Each row of a before or after table is a point. One or more steps were done to the points. Then noise was added and the rows were shuffled. The steps act on columns, c1 being the first. Name the steps. A step turns or swaps two columns, mirrors them in a line or flattens them onto one, adds a multiple of one to another, or multiplies or shifts one. Angles are multiples of 10 degrees, from the lower column toward the higher: turns from -170 to 170, lines from 10 to 170 but not 90. Use the fewest steps. Two steps may share a column if one is a turn and the other turns, adds or multiplies; they go together, in the order done. Otherwise the lowest column goes first.

Before (14 x 2)
[[-11   9]
 [-25  -7]
 [ 31 -11]
 [ -1  40]
 [  2 -31]
 [-37  50]
 [ 29  19]
 [ 12 -16]
 [-11   1]
 [ -4  17]
 [ 14  36]
 [ 27  27]
 [ 22  -2]
 [ 19 -22]]
After (14 x 2)
[[ 23  26]
 [ 10  23]
 [ 31  11]
 [-13  -8]
 [-41  15]
 [ 31  -8]
 [-27  25]
 [ -4 -10]
 [-20   0]
 [ -9  34]
 [-16  35]
 [ 18   8]
 [ -4 -26]
 [-60 -17]]
Steps: turn c1 and c2 by 70 degrees

Before (13 x 8)
[[  7  11   3   7  15 -11   4  -9]
 [ -2   6  -2  -5  -9   9  13  -5]
 [  6  18  -1 -13  -5   4 -14  -2]
 [-11  -4   1 -11   5   8 -10 -14]
 [ -8  12  26   0 -18   9 -14 -24]
 [ 11  -1   5  -5   2  -6  -9  -7]
 [-18  -3  -8  -9   8 -13  -1  -9]
 [-15  11   0  11 -12   3   0  16]
 [-12   7  -7  14   1  -3   2  -6]
 [-21  -1  -4  -5  20  -9  -4   1]
 [-13  -5   6 -12  13  -4   1 -12]
 [ 17  -4  15  10  24   1   7  -1]
 [ -5   2  24   6  12   1  -9  -4]]
After (13 x 8)
[[ 18   6   2  11  -5  -4  16  -5]
 [  7 -12   7 -13   1   4  -5 -16]
 [ -1  11  -5   3   2   4  10 -17]
 [  3  -6 -24  -8  12  -5   8 -11]
 [ 12   8  -5  -6  15  10  -5 -23]
 [  5  -2   4   7  -9 -10 -12 -13]
 [ -3 -19   6   8   8  15   2 -22]
 [ -1 -22   3   4  21  10   4   2]
 [ 11 -15   0 -10 -12  -4  -2  40]
 [ -5  18 -15  -9  25  -3  -9  -2]
 [ -4 -11   0   9   5  -7  11 -35]
 [ -5 -13  -6  13  13   3   1 -29]
 [ 13  -7 -24  -3 -18 -14  14 -60]]
Steps: swap c1 and c2; turn c3 and c6 by -170 degrees; turn c4 and c7 by -170 degrees; multiply c8 by 2.5

Before (13 x 12)
[[ 15   8  -1  31  42   1 -27 -24 -22 -12  -4  -2]
 [ 13 -15 -46 -33 -39  15 -40   1  19  33  50   2]
 [  8  23 -22  -5   4  37   7  -2  -3  -1  30 -25]
 [-11  -6 -14 -53  -7 -18 -36  14  17  13 -24   5]
 [-33  -1  21 -11   3 -23 -32 -20 -22   0   8 -34]
 [-12  14  35 -30  -1   1 -53 -26 -29   3 -22  11]
 [  3  36 -10 -10  37  -5 -19 -24 -16   7  45  -2]
 [ 22   3   5  -8  12  -2 -14   8 -26 -20  34  11]
 [ 25  16 -33  -3  -6  -2  15 -24 -31  18  36  -7]
 [-16  34  24   1  -9 -28 -43 -19  -5 -23 -15  10]
 [ 23 -21  -4 -17 -10  23  21  13  60  50  22   0]
 [-19  -7 -28 -17 -21  13 -17  26   8  44  23  24]
 [-19   5   6  -5  24  -4 -19 -46 -23 -36   3  19]]
After (13 x 12)
[[ -9  -7 -17  14  -9 -29 -35  15  17  15 -25 -52]
 [  4  37 -11   1  41  22 -19 -24 -18   7  44 -11]
 [ 24 -20  -6   1 -10  11  25  14  61  52  21 -16]
 [-11  13  35  17  -1  27 -53 -25 -30   2 -21 -29]
 [ 27  11 -34  -4  -6  22  14 -24 -32  17  37  -1]
 [-16  36  25   8  -7 -12 -42 -19  -5 -22 -15   5]
 [-30   2  21 -33   4   0 -28 -18 -21  -1   7 -17]
 [ 15 -15 -46   6 -39  11 -41   0  21  34  51 -32]
 [-20  -8 -27  26 -18 -11 -19  25  10  45  22 -10]
 [-22   9   4  18  24  45 -15 -45 -22 -35   5  -4]
 [ 15   6  -4  -8  40  22 -30 -22 -22 -13  -2  32]
 [  6  18 -23 -23   7  39   5  -1  -5   0  32 -12]
 [ 22   3   4  12  12 -11 -13  10 -26 -20  31  -7]]
Steps: mirror c4 and c12 in the line at 50 degrees; add -1 times c8 to c6
